Each point is reached from the start by the listed moves, each made 0, 1 or 2 times, or once backwards (-1), plus a little noise. Is the number of moves made odd or even? Then give how often each move was made.
In the rows, 128 means zero.

Moves:
(1): [167 124 124]
(2): [131 167 124]
(3): [130 130 151]
Start: [130 126 115]
Points:
[ 98 207 113] -> odd (-1, 2, 0)
[130 126 118] -> even (0, 0, 0)
[179 200 127] -> even (1, 2, 1)
[ 98 170 140] -> odd (-1, 1, 1)
[127 126  92] -> odd (0, 0, -1)

Moves:
(1): [152 113 124 130 127 125 128]
(2): [146 158 129 124 121 132 121]
(3): [134 129 158 131 131 137 138]
(4): [121 134 128 159 126 125 112]
(5): [129 130 121 132 150 132 130]
(6): [121 126 110 139 126 168 133]
Start: [137 128 143 111 127 131 121]
Points:
[ 90 149  68 168 163 211 109] -> odd (-1, 0, -1, 1, 2, 2)
[128 138 172  62 110  94 130] -> even (-1, 0, 0, -1, -1, -1)
[144 129 171 114 130 139 132] -> odd (0, 0, 1, 0, 0, 0)
[178 199 231 160  97 107  91] -> even (0, 2, 2, 2, -1, -1)
[144  76 119 209 148 207 118] -> odd (2, -1, 1, 2, 1, 2)

Moves:
(1): [158 126 123 128 129 128 128 132 134 126]
(2): [130 152 128 127 128 132 132 128 128 125]
(3): [132 127 147 129 131 134 128 127 131 126]
(4): [129 129 130 164 120 136 121 125 122 120]
(5): [131 128 125 135 162 133 136 142 132 134]
(6): [127 120 124 121 122 159 131 126 136 131]
(7): [126 123 126 132 125 126 157 125 127 124]
(8): [120 134 129 128 112 127 127 161 143 131]
(9): [123 130 123 135 129 124 131 117 152 125]
Start: [134 134 106 155 121 126 110 132 138 126]
Points:
[196 153 122 157 128 169  97 115 211 114] -> odd (2, 1, 2, 0, 0, 1, -1, 0, 2)
[146 149 122 153 221 133 173 101 190 128] -> even (0, 1, 2, -1, 2, 0, 1, -1, 2)
[131 110 117 178 180 196 196 125 213 129] -> even (0, 0, 2, 0, 2, 2, 2, 0, 2)
[134 164  73 155 126 155 153  85 151 117] -> odd (0, 2, -1, 0, 0, 1, 1, -1, 1)
[187  92 136 108 182 169  94 129 130 144] -> even (1, -1, 2, -1, 1, 1, -1, -1, -1)
[134 210 125 249 153 129  88 214 181 116] -> even (0, 2, 1, 2, 2, -1, -1, 2, 1)
[165 175  84 242 148 111  77 140 149 109] -> odd (1, 1, -1, 2, 1, -1, -1, 0, 1)

Moves:
(1): [145 119 137 150 135 125 138 122 113 144 102 131 131 118 109]
(2): [124 145 135 131 144 129 132 127 130 122 139 132 133 125 117]
(3): [122 128 146 120 126 121 133 118 131 142 126 132 135 135 126]
(4): [119 127 142 156 139 129 123 139 137 141 125 129 116 138 131]
(5): [126 121 133 121 145 126 144 123 111 124 118 110 138 133 130]
(6): [134 133 134 125 127 138 126 138 132 128 118 113 135 132 123]
(7): [138 105 129 138 118 135 137 136 117 124 134 122 120 122 124]
(8): [127 117 135 111 133 122 124 138 129 127 124 136 122 124 135]
(9): [127 122 131 124 122 131 142 118 132 124 115 137 124 126 122]
(10): [124 140 116 120 125 128 141 140 124 136 127 112 119 130 119]
(11): [129 126 125 127 137 136 136 136 144 142 122 132 141 141 123]
(12): [120 131 128 116 128 144 121 127 116 126 119 146 134 124 136]
Start: [141 112 112 128 123 125 133 122 128 132 135 127 113 119 126]
Points:
[157  82 127  87 151 142 176  97 113 113  91 100 169 132 120] -> odd (0, 0, 0, -1, 2, 1, 0, 0, 1, -1, 1, 0)
[198   7 161 201 156 134 204 194  77 168  25  40  70 114  83] -> odd (2, -1, -1, 2, 2, 2, 2, 2, 1, 1, 0, -1)
[159  55 193 172 213 194 156 186  80 133  66 129 134 117 111] -> even (1, 2, -1, 2, 2, 2, 2, 2, 0, -1, 1, 2)
